Each row is a point. Before rounding, the points of a table are all equally far from one centre. They may lie mostly on one side of it. Write the centre, to within rounding.
(in the rows, 128 means zero)

Points, 6 rows:
[[104 153]
 [189  88]
 [154 176]
 [162 175]
 [105  92]
 [168  73]]
Centre: [148 123]

Points:
[[125  77 191 179 122 126 101 165 140]
 [136  62 178 122 171  86 120 111 108]
 [102  67 140 184 188  85 158  98 119]
 [146  56 180 176 176  93 128 184 112]
 [147  51 168 193 137  54 146 137  94]
 [105  51 127 152 157 140 119 141 167]
 [119  52 154 134 184 112 152  94 104]
 [152  68 138 151 111  73 106  95 121]
 [156  55 185 146 169  97 121 105 102]
 [102  32 184 137 164 110 142 130 134]
 [103  60 172 153 138  70 128 184  99]
 [125  41 141 175 193  97 118 115 139]
 [148  59 130 123 180  66 140 148 117]
 [110 133 162 161 185 104 149 131 130]
 [149  38 101 148 171  93 132 126 140]
 [ 88  61 164 145 140  63 161 114 135]]
Centre: [130  78 144 164 140 108 142 138 118]

Points (28 x 24):
[[ 73 132 109  77 135 124  87  82  79 111 141  92  98 115 157 138 105  65
   34 112  92 129 109 102]
 [126  92 102 146 156 107 135  87 183 111 159 107  66 130 202 149 119  59
  125 134  90 182 115 100]
 [ 76 138 146 108 139 127 112 149 152 137  61 103 144  84 186  40 126  79
   89 137 191 162  90 139]
 [104  91 170 180 158 134 159 145 165 127 121 113  89 159 135 127 170  64
   99  95 109 145 197 135]
 [149  99 139 135 129 110 149 117 121  85  99  68 111 107 183 104 172 128
   75 111 161 171 178 160]
 [111 106 134 133 175 192 139 165 119 105 133 139  34 140 145 154 143  74
  142 133 160 193 150 146]
 [108 133 122 137 148 123 107 156 113 174 119 108 139 141 144  37 135  58
   43 114 156 166 105 180]
 [ 51 133 140 132 180 173  74 132 168 167 123  74 111  71 173  84 108  98
   94 155 190 148 159 183]
 [ 95  94 144  93 138 166 182 103 106 147 142  86 103  94 119 134 179  89
  140 138 139 196  93 136]
 [ 94 110 130 181 134 145 123 104 165 173 164  67  75 114 151 105 137   7
  171 134  96 148 112 159]
 [ 67 171 115 119 155 123 109 142 143 124  87  46 106 149 152 166 150  16
  111 147 103 184 165 136]
 [113 172  94 140 173 191  92 166 109 119  80 128 106 108  75 120 135  80
   95  89 127 105 110 149]
 [ 91 129 115 110 163 151 118 200 167 188  97  58 161 144 178 119  93  74
  112 118 110 184 159 149]
 [190 152 140 108 118 140 109 135 145 106 132 132 157 120 184  90 180  65
   94  94 146 141 110 141]
 [ 68 103  67 138 158 107 158 142 169  96  99  34 114 127 165 119 168  81
  100 184 125 174 161 133]
 [ 75 202 134 107 163 110 114 180 168 123 118  89  85 159 216 111 146  59
  130  98 108 153 106  82]
 [ 88 128 104 111 141 171 169  86 121 122  76 100  84 190 154  65 184 117
   58 133 147 128 104 139]
 [121 100 154  71 123  82 116 124 133 106 128  96  56 147 153 121 192  63
  155 133 126 169 111 160]
 [144 154 112 116 121 122 130 152  75 142 153  68  47 116 188 129 118  55
  179 112 141 157 138 144]
 [ 80 122  91 136  71 166 138 131 190 113 128  29 118 105 147  53 101 108
  123 165 129 102 145 180]
 [ 73 151  82 115 138 181 180 107 145 144 141  83  79 173 212  75 156  57
   94 183 134 158 136 112]
 [143 115  88 124 177 103 103 141 148 127 121 104  86 172 153  96 202  89
   59 128 104 139 106  84]
 [ 79 119 153  76 111 151  99 142 138 118 159 140 103 158 185  57 195  99
  157 135 162 138 101 179]
 [ 72 103 103 136 123 133 141 117 167 129  93  87  25 196 125  75 151  91
   90 163 153 165 138 166]
 [ 72  90 119  90 103 118 126 155 134 173 125 151  46 149 191  55 102  95
  132 131 113 114  92 148]
 [ 84 154 124 188 190 147 146 131 138 129 153  55  61 107  96  99 125  66
   85 177 150 127  96 121]
 [103 104 131 158 110 145 164  71 104 116  92  78  86 122 158  94 188  61
  146 138 183 168 106 119]
 [ 69 113  98 174 204 165 114 131 119 154 128  71  82 194 128 104 182  87
  117 154 155 165 137 111]]
Centre: [ 92 126 118 127 137 154 114 135 141 119 125  88 100 126 162 107 130  88
 111 121 127 134 121 140]

Points:
[[ 51 134 154 167 157 102 139 180 192 151 129 137  74 125 120 154 187 110
  144 199 127 197 142 125]
 [108 165 175 171 128 140 192 141 119 172 107  97 157 159 139 189 182 124
  130 168  91 218 147  96]
 [123 169 169 185 149 121 221 120 146  84 126 153  90 147 173 114 222 100
  162 169 125 203 106 162]
 [126 115 118  79 148 114 173 104 172 166 141 180 144  98 214 202 159 147
  161 143  95 127 170 169]
 [100 110 129 145 136  54 145 145 120  82 154 162 136 149 171 220 177 142
  153 160 188 145 121 165]
 [ 80 127 110 169 138 115 147 160 138 119 146 165  95 209 131 110 176 160
   91 152 134 166 171 121]
 [100 168 203 142 150 109 111 109 114 103 128  95 123 180  85 179  90 128
  174 134 177 174 142 137]
 [ 61 163 140 135 139 130 138 116 195 166 111 219 139 141 200 152 201  85
  157 197 109 167 137 149]
 [ 81 131 142 172 135 113 142 111 215 124 127 152 113 163 134 166 172 100
  149  85 197 231 127 122]
 [ 81 153 108 196 174 149 130 114 158 110 174 107 158 143 151 158 150 131
  209 104 145 228 100  79]
 [ 43 149 164 179 155  78 116 116 137 123 108 144 169 173 130 175 148 100
  128 137 166 194 163 158]
 [112 121 130 172 146  90 179 138 161  96 110 143 150 124 113 113 192  91
  120 170 119 226 156 153]
 [ 94 191 134 158 142  90 101 111 100 145 125 126 158  83 200 168 167  95
  119 179 100 138 156 143]
 [ 70  85 152 166 200  91 145 127 148 118 131 156 112 171 161 162 168 111
  190 186 135 214 145 172]
 [ 90  54 133 153 147 111 121 152 153 133 133 194 179 171 123 162 218 100
  130 125 153 124 153 136]
 [ 59 122  98 115 182  82 162 160 191 143 130 192 142 175 126 156 172 123
  202 180 176 147 100 160]
 [ 36 128 107 192 159 153 141 103 144 124 114 181 118 156 130 206 171 143
  191  72 127 121 124  98]
 [139 134 167 175 155  96 175 163 168  87 146 171 108 133 117 179 173 109
  141 130 131 202  99 197]
 [ 63 120 156 154 181 112 114  94 113  96 122 161 117 148 103 151 241 172
  118 178 153 183 117 141]
 [ 73 201 160 164 135  90 134 120 179 118 185 177 105 151 178 177 174  99
  175 110 159 206 187 166]
 [ 22 119 125 136 155 112 145 127 137 104 116 158 133 168 158 194 193 134
  106 123 142 200 163 175]
 [ 77 106 140 126 126  52 167 162 109 159 177 161 137 169 155 159 192 117
  198 133 165 216 166 158]
 [ 64 159 140 138 190  66 203 111  96 106 117 159  98 138 184 128 220 137
  234  96 136 140 109  82]
 [111 126 162 110 146 116 146 171 143 160  79 163 167 167 167 237 189  98
  155 166 174 174 149  86]
 [ 81 149 173 166 208  87 148 127 168 126 125 152 146 145 200 105 137  65
  115 103 164 171 181 134]
 [ 71  84 148 189 146  89 109 129 160  96 104 141 120 118 133 141 168 101
  173 142 176 165 148 185]
 [ 87 165  98 192 116 136 131 108 149 121 120 170 186 155 176 122 219 115
  135  98 140 151  87  72]]
Centre: [102 150 152 112 155 136 157 117 136 130 150 144 128 134 142 144 172 115
 165 131 140 146 131 115]

Points, 27 rows:
[[134 101 116  76 169 112 132  77 148  72 114  96 147  41 123  92 156 151
  164 155  76 110 124  73]
 [ 85  63  99 143 209 118  49  66 129 105 114  40  86 141 138 128 134 108
  153 137  54  80 118  77]
 [114 113 106 129 201 140 143  51 179  77 179 138 118 126 160 108 204  97
  204 119 109 122 159 149]
 [ 73 156 158 125 219 113  74 102 124  72 144 120 143  73 109 119 137 115
  139 101 104  48  68 162]
 [114  86  65 137 126 161 125 111 137  32  68  95 117 117 146 156 132 118
  168  94 111 105 107 104]
 [ 74  93  84 101 234 144 135  68  97 120 150 123 122 122 130 120 119 153
  107 113  69 141 113 123]
 [ 54 132  81  85 223 144 106  79 109  77 155  93 199 100 122 146 175  82
  118 155 100 130 130 121]
 [125 128 143  95 214 146 176 123 114  77 121  40 124 153  99 118 143 110
  154  82  96  99 148 158]
 [ 77 136  44 140 168  97 116  73 108  74 131 116  94  82 135 117 177 104
  126 179 104  71 127 155]
 [128  90  58 131 192 109  95  73 110  79 177  64  72 141 112 170 173 158
  160 122  75 107  77 165]
 [ 99  84  69 124 212 137  84  93  77 123 113  59 110  52 121  94 168 142
  132  66  87 115  75 158]
 [144 108 123  74 202  88 145 126 134 136 123  70  68 134 178 125 170 156
  150 160  86  88 133 146]
 [ 76  21 125 183 183 147 110  96 111  55 138 121 104 130 103 110 208  53
  185 124 116 128 105 118]
 [ 70  71  86 119 150 109 105 123 108 102 144 129 165 119 167 154 190  88
  146 160 104  63 166  46]
 [ 72 140  71 114 215 137 119 100 186  92 116 112 115 132 145 103 104 109
  171 147 109  89 131  84]
 [ 45 101 129 105 143 159 130 114  78 123  70 118  82 104 128 135 151 100
  153 153  90 133  52 110]
 [ 68 170 136  84 198 109 117 108 130 150 148  95 149  99 132 107 117 136
  106 113  53 127 145 122]
 [ 47 148 114 144 173 158 128 104 139  77 141  72 104 174 166 177 174 114
  126 165  94  89  98 147]
 [ 78  60  67  97 223 123 147 119 110  50 159  46 147 122 167 137 158  98
  169 140 105 133 169 159]
 [ 99 115  79  89 220 109 100 117 118 129 157  39 184 163 153 142 139 147
  139 116 114  60  86 116]
 [120 105  92  72 172 135  78  97 106  64  82  63 143 102 140 137 144 158
  172 156 102  63 135 149]
 [ 71  89 127  97 184 170  92 116 103 111 106  75 154  80  92 150 123 109
  165  88  86  75 145  50]
 [132 120 100  59 153 130 102  75 134 112  90 148 108  86 107 121 141  96
  147 140  75  90 154 148]
 [ 97 144 140 125 190 102 162  80  96  89 196  54 164 110 130 139 166  85
  201 137  74  41  84  80]
 [121 126 107 156 210 121 110  71 120  42 151  95  67 100 155  72 138  90
  169 121  79  91 144 183]
 [ 95 163  79  76 187  80 124 115  90 124 171 129 105  77 138 138 224  92
  189 120  44 119  81  78]
 [132  91  52 145 164 108 149  94 133  93 145 108 105 157 121 107 132  91
  137 182  73  99 150 155]]
Centre: [104 103 120 125 172 113 106 117 117 102 147  90 125 109 142 128 166  95
 164 113  98 116 106 119]

Points (28 x 24):
[[105 117  84  50 151 152 156 129 179 148 111 136  99  82 123  90 115 203
  196 177 136 123 163 103]
 [126 104 135  67 129 135 129  74 171 160 143  89 118  99 153  83  71 182
  155  98 163 144 130  83]
 [106  45 129  49 121 110 170 112 171 125 104 101  88 110 136 104  76 201
  165 162 171  83 111  66]
 [185  71 119  85 137 125 146 130 173 179 101 159  85 132 168  99 101 236
  146 195 158 109 148  85]
 [ 83  88  61  73 148 160 134 101 149 173 132 105 155 100 120 103  82 163
  132 148 192  91 119  72]
 [118 109  60  52 101 113  91 112 154 132 150  95  56 161  99  96  98 198
  149 114 161 130 143 102]
 [148 105  82 104 107 150 194 112 112 183  82  94  93 107 166 110 126 162
  116 107 169 113  94 128]
 [111  53  83  36 139  83 114  99 158 170 150 110 124 141 144  86  82 192
  156 210 190 160 109  94]
 [172  78  95  59 169 108 139 160 175 142  59  87 150 131 127 165  94 196
  148 182 159 112 161  76]
 [134 114 119  59 158 108  99  78 170 116 127 102  76 138 103 131 104 206
  178 196 145 131 121 108]
 [150 114 114  48 142 120 154 137 115 186  93 144  99 122 185  93 130 188
  121 171 154 108 179 114]
 [138  62  75  57 184 147  91 138 105 152  98  82 103 150 159  93 107 203
  155 150 182 124 159  96]
 [108  80 101  45 165 144 199 112 153 170 161  66 128 123 117 103  96 144
  134 178 139 135 113 130]
 [ 96  95  69  61  86 142 174 104 158 158 148  91  91  95 187 136 127 189
  140 172 125 162 150  70]
 [178  75 144  84 153 131 164  93 181 187  94 106  72 163 151  84 120 183
  177 164 144 142 130  99]
 [172  35  82  84 154  84 140  77 179 192 129 102 113 114 153 111 120 182
  169 200 156 135 126 155]
 [189 112  93  76 174 112 138 137 103 176 111  90 120 143 106  90 111 190
  188 190 122 156 110  74]
 [136 137 126  50 127 138 163 114 187 121 142  99  88 135 127  77 109 228
  163 182 148 153 122 104]
 [ 80  90 140  68 151 138 125 108 155 196 108  83 106 121 164  96  98 196
  186 138 126  71 124  56]
 [134  67 124  70 171  82 133  96 185 133  98  90 152 140 154  60  72 187
  118 197 148 115 132  70]
 [ 95 123  97  65 134  97 152 105 104 152 107 120 109 129 167 114 111 228
  169 127 167 123 177  67]
 [136 124 124  55 112  86  85 133 180 136 128  57  79  91 120  98  48 184
  130 147 139 119 117  93]
 [119  29  70  97 179 129 149  84 162 158  98  98 103 101 146 106 142 232
  161 196 139 168  82  79]
 [108 104  57  33 116 140 120 136  91 115  90  76  82 141 135  92 128 190
  173 137 148 117 107 121]
 [152 109 107  50 101 104 181  80 131 178 140 121 123 118 128 108 116 202
  127 185 181 129 123  83]
 [131  81  58  38 111  98 124 111 110 161 140 125 113 114 154  63 123 181
  153 131 128  97 146  36]
 [128  82  88  46 179 107 100 159 155  81  81 103 106 127 141 127  54 158
  149 137 129 136 139  62]
 [152 107  88  28 100  98 152 109 176 153 110  91 106 132 120  92  92 208
  215 143 137  96 128 121]]
Centre: [123  89  84  93 143  98 131 147 166 158 119 109 113 132 150 118 120 184
 135 142 131 127 102 103]

Points, 30 rows:
[[106 150  61 153 134 100 101 129 191  87 112  76 112 145 159 137 127 101
   87  67 181 138 171 229]
 [ 84 112  89 135 118 120 121 165 150 154 109 112  91 162 133 116  81  67
  170 111 216 148 137 214]
 [123 153 105 152 195 161  81 191 148 153 147  87 123 156 114  62 125 110
  123  93 156  96 163 205]
 [108  86  78 130 128 144  90  82 131 126 135 117  95 103 143 142  99  81
  172 136 197 143 160 185]
 [129 147  87 107 123 162 121 116 176 228 112 110 109 154 103 112 110 105
   99  71 176 132 212 203]
 [152 115 107  84 103 141 154 112 131 162  68 140 143 145 129 126 119 111
  171 122 207 138 200 202]
 [104 157  78 112 202 150 118 136  96 130 116 149  85 147 122 117 105  52
   97 109 140 184 115 207]
 [123 153 119 107 165 116  91 173 159 184 101  90  87 119 199  97 127 125
  102 102 195 223 153 186]
 [ 86 121  93 110 114 129  58 159 159 156  81  96 112 133 121 156 118  93
   99  90 181 139 203 177]
 [134 104  98 114 121 128  68 136 149 165  83 122  80 179 131 138 130  99
  171 116 126 105 111 215]
 [109 116  68 146 112 138 119  75 130 179  62  96  84 129 202 103 157  87
  118 105 154 177 147 215]
 [166 101  85 141 137 144 127 172 143 144 106 124  74 197 147 114 121 110
  137  54 184 198 176 210]
 [100 131 109  99 132 134  75 140 130 172  91 144  92 161 175 101  75  95
  111 119 165 136 191 231]
 [ 77 140  71 177 155 167 120 136 136 132 109 131 129 166 146 123  99 106
  113  91 174 162 115 227]
 [ 97 145  90 124  76 126 167  94 169 153  65  96  97 129 166 104  65 163
  154  43 147 140 193 165]
 [102 179  95 170 133 136 115 146 133 177  97  99 102 201 154  89 101 121
  156 121 142 166 205 222]
 [157 148  37 146 122 141  78 132 205 128  79  87  79 171 134  90 105 120
  126 105 184 132 129 214]
 [130 126 135  93 164 165 103  99 184 175 129  57  26 158 126 108 101 105
   91  61 102 135 174 208]
 [119 129 114  73 152 130 116  90 177 189  68 127  91 131 146  63 147  87
  115  50 148 138 166 231]
 [109 142 112 140 134 134 140 166 144 168 123 143  97 188 164  74 102  78
  143  88 117 186 165 241]
 [128  88 110 131 162 159 115 163 159 177 109 101  81 161 139 135  49 117
  133 103 156 108 195 216]
 [100 153  99 123 160 121 127 180 190 182 140  57  88 155 109 108  92 127
  156  39 159 132 149 199]
 [ 92 108  59 143 133 141 112 130 122 149 105 156  96 187 113 105 150 125
  113  81 157 129 167 237]
 [123 150  38 153 134 146 128 101 173 135 111 103 124 166  95 143 110 108
  110  89 219  99 186 177]
 [101 113  67 160 166 107 118 111 178 201 105 133  68 175 152  89 101 119
  109  74 144 148 137 224]
 [ 86 159  80 105 107 150  77 150 179 133  65  86 110 169 162  86 117 127
  124  53 145 134 160 197]
 [184  99 129 160 118 136 132 100 141 150 155 103 119 166 161 117  95  85
  156  90 210 129 129 232]
 [ 88 151 140 129 133 170  78 162 121 184  88  43 117 141 141 162 135 120
  111 112 156  94 178 160]
 [104 155  78 186  77 156 133  80 128 138 109 120 104 145 144 102 121 175
  131  56 199 110 154 219]
 [116 162 109 115 172 176  98 158 149 127 106  86  91 151 190  87  64  86
  164  89 158  92 148 204]]
Centre: [143 154 134 139 129 122 148 125 139 131 107 107  74 121 127 101 125 117
 109 110 151 134 148 160]

Points (28 x 24):
[[108 107 176  98 143 195 185 130 151 133 104  43 135 193 161 111 150 100
   92 134 163  83  98 132]
 [174 125 175 114 109 182 159 101 147  80 113  23 135 151 209 135 145 140
  123 135 180  83 122 145]
 [118 102 180 126 121 147 159 123 164 121 111  18 161 172 160 163 152 149
  104 133 158 120 110  83]
 [141 135 177 120 130 173 223 113 166 112 120  41 157 201 152 146 139 121
  152 155 148 139  84 109]
 [132  90 213 114 124 175 153 103 135  94  80  53 154 160 141 158 180 172
  112 142 180 123  83  83]
 [170  99 146 112 120 144 217 112 138  68 103  53 116 204 159 197 154 113
  140 103 151  68  84 113]
 [156 100 158 104 107 163 172  98 120 140  84  70 162 150 181 187 179 131
  116  98 169  65  62 115]
 [161 121 203  96 151 178 184 122 161  98  62  71 128 150 203 120 126 131
   94 141 152 106 105 134]
 [176 109 174  85 148 144 164 118 187 111 116  61 163 186 180 174 145 110
  111  91 143  85 127 102]
 [169 133 203 117 101 151 180 112 149  88 114  59 122 203 191 142 147 186
  105 130 180 121  53 140]
 [111 134 156 101 143 164 160 116 146 123  56  63 127 204 177 149 122 171
  136  85 183  84  93 112]
 [175 102 184  88 156 174 169 140 157 114 103  48 179 160 136 173 188 151
  122 166 145  86 106 131]
 [132 156 152 135 108 140 142 124 140 111 106  46 142 174 177 140 136 170
  109 198 202  91 105 138]
 [141 135 224 140 184 121 161 142 122 108  94  21 157 183 151 156 174 140
  140 145 169  97  69 142]
 [159 120 167  71  93 159 197 110 118 128  99  46 129 173 188  95 129 161
  123 122 157 126 104 105]
 [184 126 209 108 127 187 166  98 156 120  95  30 143 183 186 167 148 136
  131 125 159  85 113 106]
 [155 138 147  88 100 182 173 110 153 104 111  45 132 169 216 136 156 129
  106 153 150 101 111  80]
 [147 130 142 144 153 145 181 136 123  72  91  59 112 169 188 133 186 149
  113 146 192 125  51 117]
 [138 113 196 114 134 155 155 109 129 122  56  33 152 189 162 142 177 143
  113 111 139 100  59  96]
 [134 111 163 109 147 132 183  76 172 106 104  50 102 148 193 153 136 172
  100 114 168 122  96 110]
 [121  96 180 156 111 145 149 134 118 108 117  25 138 175 178 155  96 125
  134 121 159  90  67 134]
 [ 88 136 152 110 122 134 206 117 154 116  85  55 141 185 197 174 120 133
  152 103 142 125  60 116]
 [114  98 198 118 145 177 166 112 140  89  72  36 121 171 180 148 132 126
  119  88 161  73  67 109]
 [168 114 186 103 154 107 121 117 102  97  78  41 149 174 163 142 151 165
   99 110 178  65  81 115]
 [158 171 137  68  91 147 181 138 139  98  67  45 123 160 186 136 166 161
  131 120 183  79 123 138]
 [137 110 166 108 105 144 154 124 157 119  76  50  91 171 218 153 131 138
  143 136 176  65  66 127]
 [144 156 195 112  91 173 141 112 188 103 108  67 117 183 184 130 125 170
  129  98 137  75  60 128]
 [144 107 181  90 106 160 203 126 172  79 119  48 121 192 141 167 155 129
   98 133 178 119  57 111]]
Centre: [122 138 185 105 126 134 163 118 116  93 126 108 129 168 158 147 163 134
 143 132 145  91 111 131]

Points, 30 rows:
[[112 114 177  87  44 170 127  98 118 186 188 140 132 164  70 145 137  92
   86  81 107 147 133 172]
 [100 130 151 100  21 153  69 129  43 199 157 136 155 146  79 147 153  95
  112  63  98 160 131 168]
 [102 136 160 149 115 132  39 170  75 208 121 136 150 182  81 209 126 110
  102 119 105 154 125 163]
 [133  88 178 120  44 152 105 156 126 190 190 140 128 164  90 191 101 117
  122  83 105 118  97 173]
 [107  95 159 123  36 182 134 135  56 147 139 128 134 115  95 148  86  94
  128  74 122 153 150 168]
 [113 123 159 148  64 155  92 149  92 107 169 158 125 128 135 175  98 117
  162  68 103 114 148 178]
 [ 85 119 156 138  83 139 115  92 117 186 165 151 147 185  84 161  61  92
  100  57 110 135 145 164]
 [130 178 168 171  63 162  81 137  86 190 140 140 106 146  91 182  83  85
  107  74  94 132 130 162]
 [ 66 114 157 108  46 154 104 116  69 178 165 117 102 165  72 143 122 124
  150  86  94 111 120 198]
 [103 117 179 131  85 148  59 120 109 191 169 123 136 150  44 177  87  94
  147  79 107 129  95 164]
 [ 98 115 170  76  94 176  85 139 106 165 165 155 110 168  81 184  87 101
  139  55 119 166 126 187]
 [ 93 138 165 108  85 144 108 141 100 170 160 107 136 183  42 176  68 144
  153 127 120 158 132 154]
 [ 97 136 161 144  49 153  83 165 105 176 186 128 116 105  75 123  80  86
  117  76  94 154 137 120]
 [ 56 148 184 128  78 115  66 133 121 149 146 113 153 177  60  91  99  80
  148  59 114 134 106 152]
 [134 141 161  98  53 117  82 143  82 239 180 137 144 107  82 131  88 107
  115  93 112 152 130 186]
 [ 95 109 143  71  39 148  90 137  66 144 180  94 151 163  79 152 121  93
  144  89  75 161 112 211]
 [134 128 151 101  52 171  99  93  87 113 159 149 146 155  63 149 130 115
  162  72 124 176 120 160]
 [ 89 131 207  88  81 167  85 153 114 198 179 149 130 183  67 124  92 109
  115  78  83 132 126 164]
 [ 65 124 137 105  61 172 119 126  96 128 158 137 154 162  80 108 140  87
  124  91 140 126 150 175]
 [114 127 165  79  95 195 120 142  80 235 158 119 148 185 130 118  96 100
   93  51 106 136 117 158]
 [ 93 149 181 141  47 137 110 110 100 191 148 183 103 184  88 153  99  60
  119  81  91 127 105 200]
 [118 140 153 121  21 123  82 139  58 213 168 115 161 130 116 182 134 106
   57 113  88 129 117 182]
 [ 69 132 137 131  69 124  52 135  86 202 132  94 160 211  82 143 105 130
  136 118  92 154 130 180]
 [ 71 145 113 113  58 157  66 124  81 195 175 142 121 152  79 148  88  80
  162  91  61 167  84 146]
 [ 97 122 201 109  63 110 114 132  61 192 194 143 152 192  54 138 133  85
  105  85 111  97 110 165]
 [147 129 188 127  66  89  75 104  99 180 148 125  94 126  87 145  62  48
  117  46 105 127 104 159]
 [114 140 139  46  65 143 106 154  90 216 157 134 126 148 114 172  77 100
  143 105 130 109 125 197]
 [100  91  90  97  79 182  91 115 109 120 120 133 178 145 101 171 139  88
  152  81  77 135 119 135]
 [ 59 103 146 120  89 181 117 170  90 193 182 128 182 159 110 140  87 127
  125  82  96 126 141 147]
 [131 143 151 131  92 144 100 168  56 154 123 134 185 169  52  95  79 136
  117  72 106 129 113 147]]
Centre: [109 134 162 104 100 103 118 136  90 159 131 126 134 148 133 146 128 102
 119 101  93 157  97 136]
